Rows are points. Two turns around zero, p and q, are shown by what they do to some points. Where does a point land after both, in the order given? Backwards means that the second turn is done in reverse. Each puzzle has new turns, and all numbers are rounded.
(in the rows, 128 means zero)

Turn p:
[117  93] -> [133  92]
[121 187] -> [ 97 178]
[146 103] -> [155 113]
Turn q:
[119 141] -> [116 117]
[110 164] -> [ 95 105]
[158 147] -> [105 155]
[125  60] -> [196 135]
Where do these land?
p, then q backwards: [182 124] -> [140  75]
p, then q: [ 92 168] -> [114  76]
p, then q: [101  95] -> [170 124]
q, then p: [137 124] -> [126 138]

Turn p:
[109 103 168] -> [101  96 157]
[ 62 126  91] -> [144  74  78]
[133 177 119] -> [114 159  91]
[116 139 122] -> [125 124 111]
[189 129 120] -> [149 180 153]
[159  93 149] -> [134 134 179]
Turn q:
[ 85 138  63] -> [139  52 111]
[ 93  97 141] -> [ 88 113 151]
[153 175 147] -> [143 164  87]
[136 115 134] -> [128 136 142]
[155 150 107] -> [165 131 112]
[145  93 177] -> [104 172 165]
Where do these land?
q, then p: [137  92 163] -> [ 79 123 116]
q, then p: [107  89 125] -> [103  98 150]
q, then p: [119 205 105] -> [205 142 108]
p, then q: [149 126 119] -> [137 144 114]

Turn p:
[141 148  92 178] -> [ 99 178 135 159]
[152 125 107  87] -> [150 105 101 159]
[154  97 148 147] -> [125 111 172 141]
[ 45 105 171  94] -> [118  84 109  38]
[159 161 134 172] -> [138 179 160 146]
[122 140  91  98] -> [129 125  81 143]
[123 120 155 121] -> [139 114 141 109]
Turn q:
[106 101 115  95] -> [123 123 172 105]
[184 151 134 179] -> [145 115  73 181]
[121 158 111 106] -> [140 117 116  92]
[ 84 101 107 131] -> [ 83 121 157 112]
[161 170 187 154] -> [158 174  73 157]
[112  87 115 103] -> [119 119 178 120]
Where do these land?
q, then p backwards: [118 149  37 120] -> [ 82  63 152  83]
p, then q backwards: [112 143 147 156] -> [ 98 126 144 106]
q, then p: [146  68 143 138] -> [122 154 181 101]
p, then q: [150 137 151 140] -> [149 148 114 143]
q, then p backwards: [114 144 162  86] -> [118 173 161 142]

Turn p:
[104 172 191  80 197 120] -> [159 149 153  98 226 160]
[172 104 108 143 130 146] -> [157 143 121 148  88 109]
[ 99 138  96 168 118 109] -> [ 71 141 124 123 115 109]
[142 152 156 156  93 167] -> [122 111 173 180 120 133]
[167 150  94  78  97 116] -> [145 127 130 102  78 185]
[136 143 130 106  98 155] -> [133 111 135 150 116 165]
[ 76  70 119 136 150 130] -> [114 117  65 131 157  89]
[128  94 132 156 141  81] -> [125 123 123  93 125  73]
Turn q:
[117 142 129 153 130 137] -> [122 133 153 141 116 132]
[169  50 111 126 221 158] -> [ 94  51  98 188 205 120]
[134  79 113 166 140  90] -> [ 89  80 100 141  97 129]
[ 97 134 125 129  67 133] -> [139 149 139  91  99 170]
[116 150 186  85 148 145] -> [167 127 163  99 167  90]
[141 113 117 156 118 155] -> [132 117 131 157 123 161]
[125 181 160 104 140 148] -> [161 161 164 124 150  97]
[102 165  95 102 105  83] -> [103 184 109  89 106 115]
[150 138 116 131  82 102] -> [146 149  95 122  88 138]
Where do these land?
q, then p backwards: [ 77 130 193 141 103 143] -> [178 154 168 118 103  80]
q, then p backwards: [152  73 113 119  92  73] -> [110  74  80  87 101 111]
q, then p: [117 133 143  85 103 117] -> [156 138 124 106 121 168]
q, then p backwards: [158 123 145 118 111  88] -> [144  78 110 121 130 118]
q, then p: [172  91 155  76 143 132] -> [168 172  91  99 101 105]
q, then p: [ 72 150  85 138 168 115] -> [ 78 114 130 117 194 141]
q, then p: [118 146 110 154 139 171] -> [120 133 158 161 160 110]
q, then p: [123 169 103 159 189 160] -> [ 89 139 171 130 178  83]
p, then q: [163 136 104 162 104 152] -> [151 133 145 122  74 147]

Turn p:
[153 171 111 123 132 158 138  79] -> [136 165  98 105 129  95 160 163]
[104 123 113 103  98 165 124 154] -> [108 140 143 108  89 161 111 146]
[154 111 108 141 120 167 128 146] -> [136 130 102 111  91 153 144 114]
[150 126 128 137 117 158  31 145] -> [201 118  99 100 113 166  79 145]
[116 108 125 145 105 153 119 127] -> [132 145 125 118  99 134 107 109]
[ 99 129 125 146 117  58 143 156] -> [ 87  86 134 174 145 115  97 116]
[ 65 120 108 134 150 118 151 125] -> [ 72 131 145 106 153 119 109 104]
[153 124 208 138 132  33 136 108] -> [167 102 163 220 178  84 133 113]
[131 142 140 119 153 170 156 156] -> [112 155 125 123 136 173 163 130]
[155 125 115  95 157 100 154  83] -> [131 108 147 114 147  80 178 140]
Turn q:
[163 108 122  95 124 128  82 176] -> [161  97 143 165 162 136  96 164]
[148  95 166  97 155  77 128 133] -> [119  90 164  89 160  97 104 146]
[110 133 134 122 172 133 149 119] -> [120 132 122 119 134  85 155 120]
[ 57 139 142 147 101 144 120 131] -> [ 79 132  93 145 142 160 151  96]
[ 96 151  68 134  78 145 152 101] -> [131 132  74 141  64 155 128  91]
[129 157 139 164 130 122 153 100] -> [104 165 137 106  98 128 144 125]
[116 116 135 165 164 108 117 104] -> [108 156 158 120 140 103 123  94]
[125 134  80 144  64 171 143 182] -> [156 104 111 185  88 194 157 127]
[183 169 135 111 167 101 133  92] -> [134 162 142  96 105  76 101 175]
[153  79 157 102 125 152 103 144] -> [168 109 137 118 186 146 123 142]
Where do these land?
q, then p: [147  98 136 158 126  96 109 176] -> [165 161 148 147 147 153 122  88]
q, then p backwards: [ 99 101 110 145 115 123 145  93] -> [122  83 114 162 139 147 132 131]
q, then p backwards: [126 102 121 118 170 164  96 136] -> [143 140 170 149 155 100 121  98]
q, then p: [132  87 151  73 104  84 145 113] -> [157  89 187  84 112 144 128 127]
p, then q backwards: [123 130  97 128 169 158 150 135] -> [ 98 126 171 134 115 138 153 108]
p, then q backwards: [ 94 119 119 148  75 134  77 129] -> [157 138  89 113 103  87 101  90]
q, then p: [125 178 150 164 136 117 163  80] -> [ 81 148 150 149 124 119 107 190]
q, then p: [171 174 120 140 124 168 167  87] -> [103 126 105 164  90 135 148 196]
q, then p: [ 77 151 142 108 160 146  76 174] -> [ 88 111  89 114 181 129 113  70]
p, then q: [168  94 152  97  81  99 153 166] -> [129 133 166  97 130 203 160 108]
q, then p backwards: [146 176 110 129 147 119 127 119] -> [125 148 126 125  80 135 137 103]

Turn p:
[161 104 118 186  85 170 138 105 179] -> [136 112  95 174 130 165  47 108 118]
[ 72 124 129 126 155 106 113 127  95] -> [110 136 124 119 148  83 177 112 120]
[173 124  81 121 136 176 105 170  90] -> [121 148 110 182  77 162 161 171 135]
[ 86  96 178 112 143 117 150 111 169] -> [138 110 164 119 202 112 117 106 137]
[173 133 146 104  84 151  89 143  87] -> [163  93 143 149  61 151 155 134 122]
[131 132  89  89 143  92 101 149 117] -> [109 115 110 100 118 123 170 174 144]
[156 147  95  96  92 162 104 108  92] -> [123 105 134 147  69 139 137 164  83]
[104 140 180 118 173 100 169  83 148] -> [154 157 166  79 189 104 112 114 110]
[106 178 110 109 137 129 111 168 121] -> [103 142 141 123  92  88 143 153 159]
[107 121 183 162 162  83 137  92 163] -> [169 140 118  87 191  99 106  88 132]
[139 108  97 186  98 123 191 152 145] -> [ 80 150 101 132 130 183  85  85 146]
Turn q:
[ 97 100 162 110 107 103 150 109 166] -> [ 89 112 139  99 119 126 101  90 167]
[130  74 144  91  78 144 161 156 141] -> [ 59 123 154  96 141 105  86 140 113]
[128 154  78 196 155 139  96 171 132] -> [182 122  71 156 157 171 122 168 111]
[118 187 160  98 135 111  95 128 109] -> [167 134 178 158  84 141 128 120 138]
[139  97 163 110 140 159 173 128 154] -> [ 66  86 143 117 136 120 148 127 128]
[140  79 153  99 138  93 150 133 121] -> [ 74 151 153 135 153 125 129  94 136]
[166 102 130  88 102 114 168 118 172] -> [ 96 116 169  81 171 100 129 122 149]
[114 148  70 151 159 156  71 115 108] -> [175 162  77 144 105 141 155 176 132]
[ 94 203 116 131 139 107 134 105  70] -> [194 133 124 184  87  89 129 103 129]
[153 136 105 207 126 154  82 119 108] -> [177 140  72 110 127 164 151 140  75]
Where do these land?
q, then p backwards: [105  79 109  90 183 119 141 111 172] -> [ 98 110  93 126 147 106 132 208 150]
q, then p backwards: [169  70 161 122 148 168  71 128 120] -> [150 120  75  94 142 115 181 133  66]
q, then p: [ 96 174 154  76 133 111 107 106 146] -> [164  81 142 126 130 141  72 105 149]
p, then q backwards: [121 151 108 157  91  69 140 102 117] -> [113  89 151 164  79 142 138  92 137]
p, then q: [136 164 138 102 148  85 159 114 114] -> [119 127 193 148 109 107 127 137 140]
q, then p: [117 102  78 154 106 135 161 122 118] -> [ 99 133  89  97 128 118 160 163 130]
q, then p: [ 87 158  77 148  93 171  91 177  71] -> [124 124  73 139  29 141 163 124 164]
p, then q: [140 163 115 164 150 132 112  90 139] -> [179 170 142 140 142 127 121 141 121]
q, then p backwards: [174 161 136  90  77 136 129 156 112] -> [119 163 163  76 135 154 148  82 132]
q, then p backwards: [104  77 167 153 104 150 172 136 123] -> [ 90 127  81 149  73 111 144 101 129]
q, then p: [161 108 166 154 175 131 125 167 177] -> [121 163 154 201 176 128 133 125 118]

Turn p:
[157 145 160 152 161 111 139 147  84 111 118] -> [ 95 168  99 155 161 141 117 109 102 118 140]
[111  97  81 130 109 103 139 106  85 103 104] -> [112 115 175 124 114 127 113 120  95  71 103]
[153 139 117 104 184 107 146 133 132 157 142] -> [111 116  88  94 138 150  95 136 125 129 166]
[133 108 156 165 166 147 120 101 161 153 139] -> [129 120 112 116 171 122 158 117 183 123 153]
[144 112 136 138 115 147 147 148 113 161 170] -> [139 143 115 120 117 101 158 138 110 126 176]
[152 109 106 118  75 140 151 137 145 118  64] -> [152 118 177 135 103  99  94  70 114 146 119]
[134 136 148 138 171 149  41 154 146 185 158] -> [188  96  62 147 180 150 159 163 145 141 150]
[ 97 186 128 170 148  77 117 134 143 141 166] -> [ 72 100 118 149 144 176 163 171 128 157 140]
[ 70 173 164 143 127  78  93 127 142 181 150] -> [113 106 143 162 166 158 145 214 146 166 144]
[112 131 107  83  83 173 171  89  96  85  79] -> [136 165 174 137  52 111  80 103 146  94  92]
[180 112 175 114 141 118  74 116 161 146 180] -> [139 109  57 114 175  73 142 156 143 153 124]
[ 98  79 112  87  98 155 172 151 130  59  88] -> [155 178 187  81  89 126 112  85 109 124  75]
[123 138  76 122  85 159 155 122 125  65 106] -> [122 131 157 131  54 130 128  82 117 117  82]
Turn q:
[153 160 165  84 129 105  92 124  81 131 110] -> [121 119 132 140 148 106  70  92 100  90 164]
[144 131 105 107 118 114 123 112 173  99  91] -> [149 129 175 103 109 146 101 129 154 113 109]
[ 91 125 141 188 124 137  96 140 187  74 144] -> [ 90 161 182 138  87 133 199 135 137 114 106]
[115 125 174 137 153 107 132 117  83 166 171] -> [116 108  80 161 149 120 154 101 119 129 182]
[144 161 170 175 144 175  91 105 107 132 181] -> [ 89 126 136 202  99 102 146 110  89 167 153]
[ 90 122  72 165  76  84 141 156 179 113  99] -> [151 154 139  94 113 107 164 166 193  86  70]
[ 97 107  87 116 112 170 180  80  91 140  88] -> [167 143  55  93  87 152 100 121 119 156  95]
[103 157 109 116 167 167  85 183 115 127 103] -> [ 68 120 125 141 144 144 105 153  84  98  80]
[154 109 152 145  81 104 177 176 152 106 121] -> [145 186 154  96 176 102 149 132 166 144 129]
[156 142 101 118 166  93 144 151 122 128  93] -> [119  93 133 110 169 131  98 109 157 121  96]
[ 80  82 172 116 156 106 173 115  94 176 183] -> [142 114  50 133 159 161 185 115 123 135 194]
[142 163 120 122 119 131 155 111 177 156 136] -> [164 131 142 171 129 147 114 148 165 143 121]
[154  66 135 101 129 123 103  84 121 170 122] -> [131  94 112  93 100 136  99 146 134 143 197]
[168 142  91 103 118 177  99 138 109  75 149] -> [139 116 176 119 120 104 107 136  54 152  95]
Where do these land?
p, then q: [ 78  82 112 153 123 121 139  86 123 107 114] -> [121 179 156 114 138 173 131  83 125 118 144]
q, then p: [133 132 149  72 130 180 163  73 182 101 135] -> [168 151  76 190 104  81 143 116 158 129 167]
q, then p: [147 124  84 132 120 103  99 178 152 172  64] -> [172 118 137  99 167 173 125 127 112 181  70]
p, then q backwards: [170 132 114 123 180 125 164 154 174 150  64] -> [180 112 168  91 173 115 165  87 100 126  90]
p, then q backwards: [121 167 163  71 145 136  97 141  74 169 115] -> [119 158 132  76  85 166 140 126 142 198 119]
p, then q: [163  81  82 140 108  88 179 145 135 139 112] -> [151 112  99 114 118 130 141  90  86 104 200]
p, then q backwards: [ 99 178 187 107 115 134 141 129 126  85 168] -> [106 124 131 186  99 191 146 151 157 145 108]
p, then q: [156 168 157 141 103 114 134  92  99  79 147] -> [123 145  98 131 103 113 152 118 165  75  81]
q, then p: [138 124 112 109 153  79 104 142 112 111 136] -> [121 152 128  85 155 114 118 127 130 103  97]
p, then q: [118 176  94 160 141 158 111 145 136 171 152] -> [149 141 121 120 124 115 165 170 122 196 118]
q, then p: [ 94  76 179 163 102 133  83 105 121 161 167] -> [ 88 134 147 105  65 123 182 170  85 144 148]
q, then p: [119  96 104 165 114 166 121 145 102  89 162] -> [113 151 170 136 113 130  79 150  94 121 167]

Turn p:
[ 99 160 140 138 162 123 108  83 130 155 133 100] -> [133 176 160 107  99  91 142 122 133 134 159 130]
[135 116  98 131 123 177 165 152 117 102 135 138] -> [118 121 129 145 130 177  89 108 130 124  92 145]
[116 147 128  97 133 117 105 141 162 146 145 123] -> [160 139 113 111 108 113 121 154 101 140 134 115]
[ 96 139 145 111 117 105 134 139 130 136 107  89] -> [114 128 139 111 103 114 158 142  93 105 120 114]
[130 129 113 136 119 161  95 136  87  99  83 160] -> [113 139 113 126 193 138 126  79 108 121 121 149]
[143 113 129 143 125 131 161 157 130  99 104 152] -> [100 112 120 136 157 167 130 144 137 129 101 137]
[132 124 162 100 144 120 127 101 143 173 147  91] -> [144 110 164 112  90  89 121 153 125 127 162 125]
[156  97 122 140 149 145 115 149 112  75 105 150] -> [127 112 130 111 190 173 126 107 143 135 116 129]
[106 148 129 160 148 109 109 102 156 157 160  96] -> [145 171 143 116  90  89 135 138 157 136 136 100]
[150 151 110 148 158 133 116 128 105 146  92 163] -> [107 166 131 147 179 132 115 128 125 137 159 134]
[174 117 101 129  95 129 134 139 119 105 114 121] -> [138  99 134 171 159 144 132 115 122 125 103 116]
[113 159 172 132 115 125 117  92 165 157 148 119] -> [147 143 131 117  94  67 141 156 140 136 129 154]
[126  70  95 134 108 136 148 132 132 121 124 160] -> [ 94  90 100 141 132 147 104 105 141 155 110 114]
[110 147 143  84 116  84 146 105 131 121 162 118] -> [153 112 115 132  71 131 170 142 115 128 152 138]
[134 102 133 137 106 125 140 163 103 129 162 139] -> [127 100  97 137 124 145 109 128 151  90 124 119]
Turn q:
[ 98 133 160 108 118 120 115 112 156 130 104 148] -> [101 120 105 143 132 118 100 111 139 122  86 136]
[111 160 112 122 146 164 149  97 153 154 113 116] -> [119 137 149 130 119  90 155  76 153 124 118 128]
[149 114 121 154 138 106  92 160 115 149 133 139] -> [124 147 125 136 139 138 108 162 124 140 171 156]
[161 159  92  98 125 167 158 136 120 138 124 138] -> [138 158 152 132  99 132 172 125 153  86 132 115]
[126 122 114 106 117  99 102 168 115 108  84 141] -> [112 129  97 133 147 165 130 146 112  88 127 167]
[148  85 152  97 148 142 116 140 121 111 144 153] -> [112 132 158 124 136 157  86 152 118 105 123  99]
[ 84 149 119 108 172 117 151 133 128 113 145 110] -> [102 109 131  72 116  99 142 112 107 116 126 128]
[103  91 157 168 126 114 113  97 163  88 103 131] -> [139  78 102 150 172 122  82  97 115 141 121 121]
[154 145 117 116 106 143 124 133  92 103 159 165] -> [133 138 124 150 105 132 147 178 117 103 133  90]
[140 134 113 150 132  93 130 103 160 105 154  89] -> [164 128  98  90 160 105 131 117 130 153 140 108]
[164 157 128 129 125 163 109 102 100 136 145  99] -> [133 146 160 141 147 114 174 154 148 150 124 104]
[110 115 151 154 125  91 165 101 111 139 134 123] -> [165 103 130 118 108 108 109 127 105 160 107 147]
[138 101  90 124 109 151 116 151 124 157 141 118] -> [123 171 138 139 119 165 141 116 119 142 158 125]
[106 127 164 158 104 124 154 158 134 161 108 122] -> [128  97 122 137  92 148 116 115 152 161 125 168]
Where do these land?
q, then p: [145 125 130 118 152 104 129 141 115 143 136 111] -> [143 122 111 119 133 137 118 150 105 121 144 146]
p, then q: [ 96 125 147 112  43 163  86 151 120 126 125 109] -> [177 128 113 139 174 130 134 141  67  77 102 156]
q, then p: [ 91 147 127 127 146 105 149 134 129 117 127 179] -> [130 106  86 135 136 137 166  91 124 127 121 106]
p, then q: [137 116 142 122 151 121 147 125 141 115 200 126] -> [134 158 111 144 131 172 117 118 170 129 137  90]
q, then p: [146 122 148 132  82 113 146 155 120 110 105 103] -> [116 110 142 141 153 139  73 126 123 149 104 136]
q, then p: [113 126 144 127 147 117 142 127 129 142 101 103] -> [112 110 116 116 138 120 127 133 124 154 152 147]
q, then p: [136 119 127 142 145 104  67 133 165 142 126 128] -> [153 182 110 106 120 131 113 131 130 149 158 107]
q, then p: [140  84  86 119  94 104 135 126 125 155 125 103] -> [143 153 146 172 145 123 100 119 120 121 151 174]
q, then p: [102 135 159 111 145 135 136 104 128 117 116 198] -> [115 123 108 104 161 116 186  99 134 121 104  98]
q, then p: [117 136 146 131 106 101 119 117 103 120 121 139] -> [100 131 116 139 157 139 119 124 121 120 128 105]
p, then q: [138 136 131 142 149 114 153  88 136 110 130 100] -> [137 109 128 131  98 132 108 119 169 148 108 124]
q, then p backwards: [139 139  84 120 152 169 122 124 124 109 110 141] -> [137 143 134 143 124 103 119 126  74 136 111  98]
q, then p backwards: [149 153 122 119 133 117 143 116 146 137 147 136] -> [114 136 140 150 131 123 105 127 141 140 154 118]
q, then p backwards: [143 130 101 170 148 225 118 150 112 150 124 117] -> [165 125 113 138 164  83 156  61  79 137 108 101]
